Each row is a point. The points of each table are mixes of a few directions, plus a little noise. How many directions does each table use, and how many do they share? Where both have some left over, give the other angles between the two spaces (their principal angles), to ten degrees, smallest first.

First, 4 rows:
[[ 22.6  44.8 -17.3]
 [  6.0 -12.3   1.0]
 [-38.9  -8.9  13.8]
 [ 10.2 -23.6   2.4]]
Second:
[[ 48.4 -20.9  -9.5]
 [ 31.9  24.5 -15.4]
 [-27.2 -12.1  11.4]
 [  0.4  11.5  -2.9]
 [-37.4  11.6   8.8]
 [-36.9  -6.0  12.7]
 [ 20.3  -7.8  -5.3]]
Directions: first 2, second 2, shared 2

First (9 x 8):
[[ -8.0  26.5  26.9  15.1  27.3   7.2   6.2   1.1]
 [-27.4 -20.8  19.7  -8.9  34.0  -4.6   4.9  -9.7]
 [ 36.1  -7.6   8.3   9.0  -2.7   8.8 -13.2  -3.7]
 [-10.5 -46.5 -37.4 -49.5 -35.7 -34.9 -17.7  15.3]
 [  3.3  32.8 -12.0  27.4 -11.7  22.1  21.8  -7.9]
 [  7.4 -52.4 -23.7 -33.0 -17.6  -5.6   3.7  -2.2]
 [-27.7 -10.7  10.7   5.5  17.7 -18.2 -24.0 -12.1]
 [  0.4  36.9  -6.0  26.1  -8.8  13.9  11.0  -3.1]
 [ 26.2  41.8  13.4   8.3  -2.8  11.7   7.3  21.7]]
Second:
[[  6.2  11.2  11.4 -13.9 -36.3  10.5  -0.1 -11.7]
 [ 13.2  34.3 -11.5   8.4 -26.3  -4.6  -9.3  17.4]
 [  6.1   8.3  18.2 -17.4 -38.8  12.4  -0.9 -17.4]
 [ 13.4  32.0  -4.5   1.4 -33.8   0.0  -8.1   9.5]
 [  0.6  -2.9  15.7 -14.7 -21.2  10.1   3.0 -17.4]
 [ -1.6  -1.8  -0.6   1.7   5.6  -2.0   0.7   1.5]
 [-13.5 -25.4 -14.5  18.0  58.1 -13.7   4.7  11.9]
 [-25.6 -53.5 -14.2  19.7  91.2 -16.0   9.1   5.8]]
Directions: first 5, second 2, shared 1; angles 70

First, 9 rows:
[[ -8.2 -10.5 -16.6  23.3  -4.8  39.7  20.5 -35.6  -6.5   0.1 -20.1   7.0]
 [ -4.1  48.7 -25.6  52.7  -3.7  13.4   5.0   0.1 -11.2  -7.9 -29.3  23.2]
 [  8.8  38.7 -21.8  28.9  -3.3  -9.2 -23.1  22.1  -7.1  -9.3 -14.4  -4.4]
 [-10.7  33.6 -27.8   4.8  -2.3  37.6  44.7 -32.8  16.7   9.1  -7.1   5.3]
 [ 12.4 -19.7   6.2  -9.8  -1.0 -17.9 -29.6  16.2  -7.5  -4.9   3.9 -19.2]
 [-10.3  -4.2   4.5 -26.6  18.8  20.5  35.9 -32.7  30.4  13.8  18.6 -24.7]
 [ -3.6 -14.8  43.1 -19.6  10.5 -34.9  -3.6  26.0   1.7   2.0  20.2  20.3]
 [ 14.7 -39.8  10.4 -43.7 -30.8 -29.6 -37.8  30.3 -16.1  -1.2  11.2  -0.9]
 [  2.0 -31.7  29.0 -11.0  14.4 -18.4 -11.6   6.6   1.5  -1.9  14.0  -7.9]]
Second (10 x 12):
[[ 37.3  48.9 -30.3 -39.5 -24.2 -42.5 -61.7  41.0  -1.4   0.9   0.2 -15.0]
 [-14.3  59.5  -0.2  13.8  44.8  -0.6  37.1   2.9  42.5   6.1  20.7 -28.6]
 [ -8.5 -45.0  24.7  16.6   9.5  15.0   8.2 -26.6 -13.5  -3.7  -8.3  18.9]
 [-18.9  -4.5  -0.1  13.8  -0.6  16.4  32.7  -1.5   5.0   1.0   4.5   0.1]
 [-10.2 -46.7   5.9  -1.5  12.0  48.5  33.6 -67.6   4.2   6.6  -6.8  -1.7]
 [ 19.8  22.2  -9.3 -16.9  -6.7 -24.4 -34.8  19.4  -1.9  -0.7  -0.7  -4.9]
 [  8.7 -22.4  22.6  11.2  -5.7 -26.3 -35.8  21.6 -26.9 -10.3  -9.3  26.6]
 [-14.6   2.8  -2.1  10.0   0.4  11.3  26.1   1.4   6.7   1.3   5.0  -2.7]
 [  9.5   7.1 -15.6 -17.0 -14.0  -1.2 -11.1   2.1  -0.3   2.5  -1.2  -6.9]
 [ -8.6 -22.1   4.5   9.8 -15.4   4.1   5.4   7.5 -14.3  -3.7  -3.9  14.2]]
Directions: first 5, second 4, shared 3; angles 60
